Each row is a point. Each copy is the shape, with its points in the same order, turned, moved and blurred by noise. Say if it was mirrored as well.

Shape (5 x 2)
-70 -5
24 2
1 1
-8 -49
35 14
Copy 1 (5 x 2)
4 66
-4 -27
-3 -3
-49 15
4 -39
Copy 1 is: only turned
Copy 2 (5 x 2)
47 71
-15 0
0 17
-31 56
-12 -22
Copy 2 is: only turned
Copy 3 (5 x 2)
-33 76
0 -15
-1 8
-55 0
23 -21
Copy 3 is: only turned

Shape (7 x 3)
-1 1 -2
-45 31 15
-8 22 -37
12 33 4
-33 -11 -46
-9 -34 -42
-27 -35 72
Copy 1 (7 x 3)
5 13 9
-4 66 15
-3 14 49
37 23 25
-44 6 38
-34 -21 24
2 34 -70
Copy 1 is: mirrored
Copy 2 (7 x 3)
-7 13 17
-40 -20 48
-36 45 29
6 24 46
-54 34 -2
-28 37 -27
16 -67 -12
Copy 2 is: only turned
Copy 3 (7 x 3)
15 4 4
62 24 -10
34 -31 -4
16 2 -28
45 -32 36
13 -30 47
11 81 33
Copy 3 is: mirrored

Shape (10 x 6)
-43 -6 -18 -18 41 49
-39 7 -11 30 -14 -74
40 -39 -15 16 38 53
-68 4 15 -14 -23 -22
26 33 -22 1 -7 0
18 2 -30 9 -29 -16
33 20 -32 6 -19 7
-97 11 -23 23 -19 49
-8 25 37 -23 16 50
19 2 -11 -20 -20 -37
Copy 1 (10 x 6)
76 -33 -33 -55 -10 6
-8 4 1 37 -62 19
61 6 -10 -53 39 -63
19 -12 6 -10 -33 62
-12 -38 3 -16 -1 -31
-4 -20 32 -11 -18 -28
-10 -33 17 -28 -2 -45
35 -16 -23 -83 -76 51
22 -33 -33 -61 44 27
-2 -24 23 9 3 -3
Copy 1 is: only turned
Copy 2 (10 x 6)
57 -42 -30 -47 -36 21
23 11 -35 78 5 -6
37 -57 43 -41 5 -22
14 14 -44 27 -19 32
6 -13 -28 -21 45 -23
23 3 -10 13 48 -4
10 -21 -9 -9 62 -8
42 -58 -55 15 -27 73
-21 -13 -22 -63 -23 19
12 35 -7 3 33 -10
Copy 2 is: only turned
Copy 3 (10 x 6)
-4 8 29 -54 51 26
-17 55 -37 -4 -33 -42
52 -52 38 -29 33 -14
-50 53 -9 6 23 -7
15 -9 11 11 -27 23
21 -2 -19 22 -13 0
29 -14 2 20 -18 22
12 89 16 -16 68 23
-28 -7 71 -2 26 22
-16 -17 -23 20 -22 -4
Copy 3 is: only turned

Shape (12 x 8)
-1 -42 -5 -42 -3 5 -4 -62
19 13 -7 38 -21 78 -47 48
-1 -20 -12 28 10 -79 -42 -3
-8 39 5 -10 -8 -23 19 -40
-58 -26 -40 8 -8 37 35 -21
-38 -27 20 18 13 18 11 36
-8 16 -26 3 11 -26 10 27
37 46 -9 39 31 55 -65 -26
39 18 4 16 -8 -12 -5 -65
8 -5 61 -67 -75 34 0 6
-27 25 22 -8 -20 -49 -22 -21
-18 44 4 -21 -24 19 9 4
Copy 1 (12 x 8)
-17 35 -20 -43 -24 58 -6 -32
27 -6 29 -48 92 -13 -43 28
-43 17 -63 -29 -17 -58 -8 0
28 5 -17 15 -37 7 -9 -16
31 10 -60 -19 26 66 19 26
7 -21 -40 -21 64 5 25 -11
5 25 -27 14 17 -23 17 18
48 32 1 -36 46 -24 -93 -20
-1 13 -14 -1 -34 10 -69 -18
-1 -39 79 -42 -7 39 33 -28
11 -10 -22 -24 -41 -29 11 -20
46 -2 20 -3 1 6 14 4
Copy 1 is: mirrored
Copy 2 (12 x 8)
1 32 -38 -18 64 36 57 -38
9 46 13 11 -55 -30 33 45
47 3 -74 -28 -19 22 -28 -45
-17 -10 -24 31 39 5 -11 -51
-4 62 -56 18 73 -3 14 38
31 34 -5 1 21 29 -17 46
11 -12 -38 -12 23 -19 -26 4
-49 19 -30 17 -76 11 40 4
-11 -5 -41 42 5 23 30 -57
30 30 77 0 50 3 52 -39
11 17 -15 -4 18 10 -30 -62
-24 10 19 12 31 -21 -7 -10
Copy 2 is: mirrored
Copy 3 (12 x 8)
-57 -3 16 -24 -8 -8 51 34
25 12 -57 -20 14 53 10 -70
15 -7 42 50 -46 23 4 6
5 -23 13 19 32 -45 31 15
11 58 11 -27 26 26 55 31
38 41 25 -44 19 19 7 -21
13 44 10 37 12 -9 -7 -14
34 -6 -82 -1 -34 -21 52 -45
3 -34 -37 16 -7 -22 40 34
-69 -45 11 -44 73 18 1 -24
7 -24 42 38 22 -21 32 -8
-3 13 -8 0 63 -17 27 -31
Copy 3 is: mirrored

Shape (15 x 11)
27 28 -10 25 10 -24 -29 -42 -7 5 -21
-16 30 32 5 28 -13 -17 55 -46 -2 -8
-58 -19 32 17 37 19 -22 -16 13 13 -14
59 -27 42 -51 -8 -55 -52 24 -2 31 70
54 21 20 26 13 22 -15 19 53 18 -12
18 12 6 43 -1 35 -2 57 60 -14 -12
3 30 10 -53 -47 48 -18 -39 -4 13 -28
1 6 30 -33 -29 36 6 11 43 19 -50
49 -11 7 54 -4 -5 -59 -23 -62 -35 -16
20 33 67 8 49 -26 -16 1 33 7 -51
-24 8 54 -9 -16 31 22 -8 -47 36 -12
-4 54 38 -30 34 -12 -41 9 -14 2 42
39 11 23 -29 -7 -5 -48 -22 48 59 -35
-4 27 5 8 36 -8 11 -67 3 -1 -13
77 -42 -9 26 45 21 24 -36 -29 14 -27
Copy 1 (15 x 11)
-57 35 16 -28 -1 -18 7 1 -33 -15 10
14 -19 -6 -5 -19 -11 -50 54 -42 -21 -32
22 -35 48 -30 21 7 -27 -22 -33 17 4
-48 56 -5 12 12 65 -14 26 15 28 -106
4 13 -2 22 -14 13 39 -30 -65 -20 -27
46 -16 -25 27 -35 7 36 -26 -51 2 -12
-6 58 30 42 9 -1 -50 -36 -13 -33 31
37 16 20 54 15 40 -10 -26 -29 -28 26
-24 68 3 -77 -67 -28 -17 0 -31 -2 -15
-11 -18 52 6 -6 26 13 25 -80 -36 -28
41 38 42 6 35 -22 -50 22 -29 -4 -1
-49 -13 20 23 4 -13 -39 10 -17 -21 -68
-45 36 16 29 26 61 6 -28 -62 -7 -5
-29 2 60 -15 35 -34 15 -4 -16 -29 8
22 70 -2 -76 19 -6 41 -6 -26 -52 -17
Copy 1 is: only turned
Copy 2 (15 x 11)
1 -15 9 -1 56 17 37 -33 -42 20 -29
-42 -40 64 7 -20 38 31 -12 -1 -31 -35
-33 0 32 -25 -30 -3 23 -52 -29 7 26
32 -71 -25 59 5 84 33 -37 45 -13 24
21 3 28 35 34 -17 1 -60 17 -18 -27
-8 -5 57 30 21 -48 -22 -38 29 -23 -10
-21 47 -29 9 29 0 53 29 -18 -32 16
23 47 21 18 -5 -22 26 7 4 -29 20
-49 -33 19 -6 70 30 67 -31 27 52 -40
22 21 67 39 -8 24 39 -62 -30 4 -31
-30 6 -15 -9 -51 4 48 13 0 -9 -29
-38 -32 11 45 -2 61 24 -39 -32 -45 -6
60 21 -1 19 30 12 60 -46 -9 -30 16
-9 14 -1 -2 17 22 6 -33 -68 29 -21
15 26 -9 -48 35 37 -3 -40 31 53 -58
Copy 2 is: only turned

Shape (18 x 12)
-10 -15 -3 3 -9 -28 9 42 10 5 -18 -19
25 15 -11 -44 -21 -14 26 16 30 23 -24 -5
-1 -33 -11 -4 -34 -19 -21 -15 63 -15 -26 -11
-37 -15 -6 -39 -34 23 16 -11 -10 10 179 11
-3 -26 3 -46 16 -1 -25 -16 19 -19 -19 6
25 -30 30 -39 -31 -17 -57 -21 18 21 30 -10
-8 -32 41 -33 30 -10 12 12 -10 -68 -16 -17
-16 -18 4 -21 116 -22 1 32 87 -35 1 -18
-74 -31 5 -18 34 4 25 8 -11 -7 67 -15
33 -34 -9 -34 -22 -33 24 -24 9 -12 8 128
-23 -5 -6 -20 93 1 -9 27 0 -9 21 -3
10 -9 22 -32 -30 0 15 6 -13 -36 -24 43
-54 -25 46 -41 -20 -23 19 -12 -5 13 -17 -8
23 -30 -7 -29 -15 -27 11 -32 -13 -7 12 -23
29 -27 29 -28 1 -9 -21 -21 -14 33 -11 -15
27 48 30 0 3 -25 -8 -17 16 3 -2 -10
-42 -28 28 2 -10 42 27 -22 52 -38 -26 16
-48 47 16 -37 4 -14 -18 -16 -17 11 -9 -22
Copy 1 (18 x 12)
-16 10 15 17 10 9 -25 22 -33 17 -24 -17
7 19 10 -10 51 -26 -17 42 -6 6 -27 12
-15 20 16 -9 -25 -2 16 77 13 14 -22 -12
35 20 -75 8 -45 -29 37 -88 9 -8 -137 31
-40 38 9 -11 -4 -35 32 20 -9 -1 4 -2
5 4 -24 -35 -21 -45 38 30 -17 -29 -37 -40
-20 71 39 40 -6 -23 29 -9 -39 6 9 -26
-70 64 -27 30 33 29 75 33 -57 71 7 11
-32 58 -37 34 -29 16 6 -54 -32 -2 -51 20
-33 -14 -9 63 11 -109 15 16 75 13 -24 0
-58 32 -30 13 20 5 32 -38 -50 35 11 11
-8 12 50 34 11 -52 6 1 15 -12 -10 -6
-21 50 1 30 -14 -17 -19 22 -23 -60 -20 2
20 48 -14 -9 -19 -42 -11 8 0 10 -12 -23
-4 22 -22 -22 10 -33 2 15 -12 -30 9 -44
40 -5 -14 7 17 -11 23 29 -25 -2 24 7
-29 50 37 37 -9 32 36 21 43 -22 -10 16
-1 15 -5 -7 -11 -13 -6 2 -55 -41 14 47
Copy 1 is: mirrored
Copy 2 (18 x 12)
-26 -13 0 1 2 -42 -6 27 -10 17 -44 -6
39 -13 16 0 3 -65 7 57 -7 12 -10 13
37 11 30 10 39 3 23 8 -18 24 -34 -3
-33 -49 -11 52 24 -26 -34 -7 -62 90 144 -26
33 13 -30 12 6 -5 12 25 -18 50 -17 31
20 24 -20 12 65 -45 27 -14 -25 49 18 15
24 -30 -74 34 -6 -9 -21 12 -19 53 -60 6
-6 -9 14 101 -52 -9 -4 3 -32 47 -66 83
-40 -16 -33 42 -9 3 -63 20 -57 56 26 -2
8 -54 -5 -12 56 9 29 74 52 82 28 51
-38 7 -35 48 -57 -25 -20 11 -28 46 -8 55
27 -43 -47 -3 26 -13 6 47 24 26 -10 3
1 8 -48 17 50 -24 -40 60 -35 28 -19 -1
29 -2 -3 -17 25 -41 -33 5 -16 68 -4 2
14 20 -28 -18 40 -57 -2 9 -23 33 -11 37
17 13 -1 32 21 -67 -11 -1 42 8 0 23
36 -27 -17 32 28 52 -30 30 -23 -15 -19 13
6 61 -48 33 0 -46 -35 38 -2 14 7 -10
Copy 2 is: mirrored
